Every row gives one point. Each table stands for the endless flat space through its points: a line for two points, a plane for three, and so on. Write the one point that lies in both, or say that there is none.
(in the rows, 128 means zero)

First, 2 rows:
146 101 132

153 99 137
Second (2 x 3):
154 83 141

118 119 117
They share: no point

First, 2 rows:
140 150 95 145 149 152 116 124

134 160 107 145 155 138 116 110
Second:
143 151 102 147 151 147 120 113

148 146 102 154 155 148 123 112
They share: no point

First (2 x 11):
132 137 145 109 133 133 126 148 105 117 135

156 121 161 121 161 125 98 148 85 93 123
Second (2 x 11):
141 138 154 117 145 134 113 150 96 105 138

132 123 139 102 130 125 131 144 108 123 120
They share: 138 133 149 112 140 131 119 148 100 111 132

First:
83 153 102 120 150 155 137 138 116 114 103 107 139 133

118 123 102 145 160 150 157 108 111 104 118 132 114 168
Second:
94 125 101 120 149 169 157 122 124 115 118 133 129 137

115 140 104 138 167 148 139 113 106 103 112 121 126 155
They share: no point

First, 2 rows:
141 132 129 120 106 122 107 150 99 148 133 132 112 157 115 134 117 121
 107 156 155 111 118 134

148 131 131 127 109 124 101 156 96 153 127 126 108 161 120 140 117 119
 108 156 160 114 116 135
Second (2 x 24):
123 128 123 108 106 124 107 132 99 150 147 146 114 163 103 122 117 123
 111 170 157 95 130 146

129 137 126 105 97 115 125 141 108 132 144 143 123 142 106 122 117 126
 102 149 139 110 118 125
They share: 127 134 125 106 100 118 119 138 105 138 145 144 120 149 105 122 117 125
 105 156 145 105 122 132

First:
124 152 131 125 127 145 137 126 89 114 92 143 146 159 135 122 144 117
 102 158 134 90 125 152

132 148 141 139 131 157 123 138 101 128 102 147 134 159 147 136 132 127
 114 156 142 94 127 146

138 130 160 154 129 163 108 160 123 149 123 145 130 147 155 163 104 140
 138 151 150 114 128 139
Second, 3 rows:
134 145 145 114 106 141 124 128 125 115 94 144 156 138 122 148 117 142
 111 145 154 116 133 160

118 122 164 143 134 155 144 156 85 148 133 114 164 147 139 127 115 115
 146 178 118 106 129 125

129 140 154 127 127 155 139 135 116 131 104 132 162 143 126 141 112 141
 118 161 148 105 137 146
They share: no point

First:
128 128 142 130 107 113 110 127 134 151 134 92 127 154 160 130 108 109
 138 133 149 110 115 129

108 138 172 100 112 88 130 92 119 146 134 112 132 144 130 125 133 139
 153 128 129 135 125 134
Second, 2 rows:
118 127 148 117 116 107 120 107 131 142 137 99 135 152 142 121 112 116
 149 124 137 117 118 124

126 147 172 121 88 91 112 131 119 170 125 103 111 144 166 149 136 136
 129 152 153 129 122 152
They share: 120 132 154 118 109 103 118 113 128 149 134 100 129 150 148 128 118 121
 144 131 141 120 119 131

First, 2 rows:
113 98 100 100 138 133 115 151 110 154 148 126 114 94 93 130 110 98 134
 105 134 114 129 97

112 96 99 97 145 126 116 152 106 156 155 119 118 91 87 125 115 91 141
 103 129 114 128 91
Second:
102 72 108 93 140 153 102 158 108 129 137 110 118 115 93 130 108 95 87
 114 112 97 130 131

132 115 89 116 114 139 124 136 114 167 131 169 97 93 99 145 92 129 146
 97 166 129 142 99

126 98 118 103 136 167 128 153 138 130 107 132 118 89 123 163 91 118 109
 92 130 110 127 118
They share: no point

First:
135 140 143 136 129 112 153 170 106 173 124 117 126 157 165 132 142 137
 121 140 97 133 153 118

129 137 128 141 119 124 151 157 112 156 110 128 111 153 157 147 139 137
 125 123 97 142 146 107

121 135 103 147 104 141 145 136 120 129 89 145 86 146 146 172 133 140
 128 94 94 154 135 92
Second (3 x 24):
136 162 143 164 109 133 154 147 143 153 115 134 108 142 159 129 159 118
 131 114 77 146 140 85

109 115 104 122 138 110 164 161 106 171 87 140 94 163 154 166 126 159
 141 106 116 145 153 104

133 149 134 152 113 132 156 151 132 153 110 134 107 145 158 140 150 128
 133 113 89 144 139 90
They share: no point

First (3 x 24):
97 123 131 155 168 171 82 141 88 142 116 83 148 154 128 113 109 140 115
 129 165 121 87 140

117 130 119 152 145 153 107 130 118 125 126 111 151 132 106 125 128 133
 132 149 150 112 112 143

127 131 113 143 136 129 132 117 138 134 136 135 140 106 100 121 155 132
 153 149 125 95 127 152
Second (3 x 24):
130 120 128 169 155 142 115 146 105 152 133 118 146 140 123 98 126 129
 150 130 130 99 97 159

127 123 131 162 157 140 112 139 101 150 135 120 141 135 130 95 128 130
 149 131 134 98 104 157

101 129 117 133 151 146 111 115 123 141 124 109 136 115 109 124 147 142
 132 138 142 106 113 143
They share: 112 126 122 146 153 144 112 126 115 145 128 113 139 124 116 113 139 137
 139 135 138 103 108 149

First, 3 rows:
107 82 134 146 139 90 100 110 141 128 144 119 133 104 129 89 149 140 152
 165 106 124 144 98

92 112 128 125 140 132 116 91 126 105 103 117 108 114 139 102 118 169
 133 138 118 118 136 111

96 107 129 129 141 125 114 95 130 111 110 118 113 113 138 100 123 163
 136 144 117 118 139 108
Second:
108 126 110 146 137 128 120 112 141 144 96 120 130 122 136 92 110 151
 121 152 122 109 132 81

131 127 128 131 149 117 122 92 156 141 91 102 148 129 142 91 111 140 126
 137 103 117 143 93

125 106 137 122 167 132 125 89 156 123 106 120 130 126 160 112 117 146
 138 155 115 102 164 111
They share: no point

First:
117 124 144 99 116 91 140 154 135 147 104 121 141 107 126 142 167 127
 134 149 144 132 138 151

101 128 148 119 120 111 112 154 115 131 116 117 157 103 98 150 139 155
 154 153 124 144 134 123

118 138 149 139 106 119 87 157 95 136 128 113 170 105 88 146 153 147 144
 154 98 156 127 113
Second (2 x 24):
96 137 170 100 94 95 98 151 114 138 123 107 165 97 101 144 132 119 157
 163 117 150 117 123

100 133 163 105 101 99 104 151 114 136 119 109 163 100 102 144 138 125
 152 160 117 147 121 123
They share: no point

First, 2 rows:
141 116 107 130 150 118 145 113 144 107 113 126 143 108 130 135 103 148
 147 156 143 145 105 114

149 104 87 114 150 130 153 137 124 103 117 142 143 84 122 151 111 136
 151 132 155 117 85 110
Second, 2 rows:
137 110 103 121 143 115 141 126 138 110 108 133 142 102 123 141 109 150
 143 150 141 132 100 116

125 104 105 111 129 103 129 140 136 118 96 139 140 102 113 145 117 160
 133 150 131 120 100 122
They share: 143 113 102 126 150 121 147 119 139 106 114 130 143 102 128 139 105 145
 148 150 146 138 100 113

First:
130 132 101 150 103 118 119 108 97 128 100 129 99 131 137 113 96 118 153
 125 109 113 116 121

129 112 109 163 97 112 162 118 119 129 111 118 103 168 162 157 105 133
 140 84 88 114 102 91

121 114 107 153 97 118 140 120 103 125 103 120 105 152 146 131 99 121
 144 104 88 110 116 109
Second (3 x 24):
146 107 86 138 101 97 149 123 89 141 111 119 112 155 145 153 94 134 157
 117 114 102 127 111

132 125 101 123 101 109 151 113 77 152 97 142 126 152 164 128 84 143 157
 123 95 115 100 125

142 111 92 164 101 105 137 119 113 123 115 109 92 149 135 151 106 120
 149 105 116 104 129 99
They share: 131 125 104 156 101 115 137 111 107 129 105 125 100 146 148 132 100 125
 148 108 102 114 109 108

First (3 x 24):
124 105 135 145 129 110 130 139 146 170 105 96 140 164 97 104 157 138
 125 112 105 117 168 156

118 120 150 142 129 131 130 142 161 149 105 111 134 143 127 113 142 123
 125 127 123 108 141 150

130 107 143 139 143 112 124 135 156 162 101 106 144 160 109 114 143 134
 133 122 113 111 160 158
Second:
113 124 132 168 116 127 122 169 143 131 121 111 139 141 110 121 163 144
 148 139 134 101 128 139

113 114 140 154 128 129 130 155 153 143 115 103 137 145 112 115 153 134
 134 129 122 111 142 147

99 102 138 162 138 141 138 169 157 129 129 89 137 139 104 119 155 136
 138 133 120 121 140 145
They share: 120 115 145 143 129 124 130 141 156 156 105 106 136 150 117 110 147 128
 125 122 117 111 150 152

First (2 x 24):
159 121 106 168 122 151 172 171 91 129 130 119 129 145 155 145 114 101
 98 97 145 108 84 116

135 109 142 138 140 127 136 141 109 141 124 113 111 151 155 103 156 113
 134 115 139 126 120 92
Second (3 x 24):
151 116 136 163 137 146 142 145 98 140 123 104 115 135 148 110 132 105
 107 103 143 116 112 105

136 111 116 148 107 126 177 180 108 130 133 129 115 165 163 130 132 100
 122 103 133 131 82 105

141 106 132 149 135 134 132 143 104 148 137 90 109 133 142 120 132 99
 101 103 141 118 112 95
They share: no point

First, 2 rows:
141 115 151 142 115 162 116 133 158 142 140 111 134 159 109 147 132 102
 138 140 116 137 128 129

143 109 153 138 111 169 113 137 160 142 145 106 140 166 104 150 127 104
 144 138 120 136 131 128
Second, 2 rows:
141 135 159 138 113 143 105 139 160 132 127 126 134 152 100 130 135 104
 136 140 124 128 131 126

142 142 164 134 110 137 98 144 162 127 123 131 137 152 93 123 134 106
 138 139 130 123 134 124
They share: 139 121 149 146 119 155 119 129 156 142 135 116 128 152 114 144 137 100
 132 142 112 138 125 130

First (2 x 24):
145 99 149 129 102 106 125 158 133 112 124 134 117 122 142 111 116 157
 98 161 143 124 97 137

145 117 146 147 99 127 128 149 124 124 103 113 108 140 148 126 137 136
 116 146 158 136 115 116
Second (3 x 24):
140 92 154 135 114 122 130 159 133 112 109 125 122 134 141 123 123 151
 100 159 141 128 100 124

124 92 136 131 118 106 116 167 117 106 113 111 122 140 119 123 109 141
 78 159 145 116 114 130

133 71 154 143 133 127 137 176 132 100 104 120 140 137 140 138 115 147
 90 171 124 134 108 124
They share: no point

First:
145 155 118 128 126 88 126 150 146 115 128 133 110 142 144 135 138 136
 102 135 116 162 143 147

136 139 89 133 130 120 93 138 136 111 135 159 101 153 161 143 133 129
 104 157 95 140 128 142

149 169 142 124 126 62 152 160 156 115 120 113 118 136 128 129 146 138
 100 117 132 178 157 151
Second, 3 rows:
133 154 94 139 116 92 116 133 141 106 129 143 105 146 148 135 138 136 95
 154 111 141 137 138

159 130 136 129 118 120 98 143 127 118 127 143 89 114 170 113 138 112
 117 132 99 155 97 170

156 138 129 144 103 118 113 124 132 112 130 155 85 122 161 114 146 120
 116 145 109 134 105 166
They share: no point

First:
105 165 155 154 166 119 149 174 101 137 116 98 142 149 115 111 121 142
 116 87 134 130 108 116

102 153 173 145 157 101 167 156 95 143 119 110 130 143 106 105 112 121
 107 108 113 121 90 119

110 143 146 157 151 116 134 159 120 121 102 99 120 144 109 115 103 150
 131 106 118 124 114 99
Second, 4 rows:
106 144 156 157 155 114 126 153 132 123 78 124 133 126 116 136 107 127
 151 118 108 94 109 117

82 133 185 154 145 116 119 171 94 159 124 103 128 136 130 98 97 155 113
 116 120 139 105 112

95 128 172 177 141 133 121 148 121 134 87 111 141 123 128 127 84 137 127
 122 120 110 109 113

120 151 138 150 160 105 137 148 143 106 70 126 124 131 102 142 115 121
 162 115 101 85 110 112
They share: 109 139 152 154 148 110 140 153 118 123 103 103 116 142 106 113 100 143
 128 113 111 121 108 100

First, 4 rows:
113 122 139 143 126 137 118 138 136 135 139 146 135 106 163 115 145 142
 168 125 129 107 144 148

104 141 91 152 119 133 137 96 122 119 174 131 172 112 129 146 125 98 144
 120 185 108 155 172

99 172 107 141 140 137 144 86 124 127 173 136 157 142 119 165 121 118
 144 143 169 121 170 148

91 186 117 127 154 133 142 80 122 135 175 136 149 154 115 175 115 130
 152 157 157 123 184 136
Second, 3 rows:
109 161 124 165 150 164 141 125 151 109 162 140 129 162 159 122 125 150
 148 149 139 112 156 145

127 125 124 129 120 116 135 98 127 139 141 155 144 102 126 149 161 129
 160 131 139 109 141 136

117 157 112 153 138 160 141 127 151 109 168 142 115 150 153 124 129 144
 152 153 131 98 170 135
They share: no point

First, 3 rows:
122 123 140 109 124 120 125 100 136 99 148 93 94 173 133 138 150 110 150
 92 104 154 142 165

131 111 142 102 125 146 138 126 126 108 159 116 105 140 143 127 147 125
 149 123 98 156 123 136

118 128 139 112 122 110 121 89 141 98 146 83 89 186 129 140 152 106 148
 80 104 155 150 176
Second (4 x 24):
137 151 134 95 152 98 145 123 101 107 131 111 125 173 137 148 146 105
 159 152 138 142 103 139

136 108 152 102 110 149 129 137 129 111 168 132 114 152 130 140 151 118
 145 108 93 158 145 142

136 133 144 107 128 122 137 110 120 109 154 115 112 157 131 134 150 106
 178 142 118 152 128 123

132 103 148 101 116 152 129 136 130 105 162 125 108 147 137 138 148 122
 140 102 92 156 138 149
They share: 130 113 142 103 128 140 133 122 126 101 152 113 104 147 141 134 146 118
 154 116 104 152 126 143

First:
101 129 133 95 142 147 103 124 113 159 160 150 100 102 91 106 113 112
 100 96 164 135 132 125

111 109 103 130 157 147 98 119 98 129 145 150 130 137 121 141 108 112
 125 116 139 160 112 155
Second, 4 rows:
89 118 125 111 146 143 83 138 100 178 165 148 108 108 97 120 124 125 105
 139 168 175 118 140

97 137 133 112 159 152 109 125 118 131 145 166 111 122 116 121 127 103
 100 99 149 141 123 138

125 114 102 120 160 167 109 116 123 122 117 156 113 123 133 153 115 105
 131 92 118 133 111 146

135 80 73 119 150 167 95 114 108 148 119 132 122 118 123 170 94 115 157
 111 116 149 100 148
They share: no point

First:
142 164 123 139 126 96 107 81 130 141 130 142 116 136 110 137 90 133 113
 141 138 129 146 167

114 136 115 119 162 114 107 112 150 111 135 140 148 133 90 177 92 105
 145 147 153 148 155 148

130 146 115 133 144 106 109 99 138 135 126 140 132 140 100 157 90 119
 127 139 146 141 148 155

144 145 99 154 145 103 118 88 122 160 104 139 112 146 107 143 74 140 118
 122 130 135 145 161
Second:
133 148 118 127 142 96 111 115 127 132 130 152 125 130 109 143 96 124
 111 143 162 135 152 141

130 151 127 130 127 108 102 94 148 141 133 134 143 151 97 161 102 106
 126 143 150 147 140 159
They share: 131 150 124 129 132 104 105 101 141 138 132 140 137 144 101 155 100 112
 121 143 154 143 144 153

First (3 x 24):
103 164 165 93 134 145 93 95 138 135 120 143 116 160 171 124 174 148 150
 127 141 137 162 122

87 140 141 117 110 129 117 123 126 135 116 143 108 140 159 120 154 140
 162 151 129 117 162 118

93 130 127 119 100 117 137 138 133 143 109 133 104 137 144 125 139 132
 163 145 120 104 152 113
Second (3 x 24):
115 140 139 109 120 129 119 125 148 129 120 127 102 146 153 114 150 126
 168 137 141 127 156 124

120 136 136 113 121 129 119 129 151 122 124 124 98 143 153 107 148 120
 175 142 147 131 158 128

114 142 143 111 117 129 114 122 150 123 130 119 93 138 147 114 141 117
 174 143 147 127 153 135
They share: 105 148 145 101 118 129 119 117 142 143 112 133 110 152 153 128 154 138
 154 127 129 119 152 116
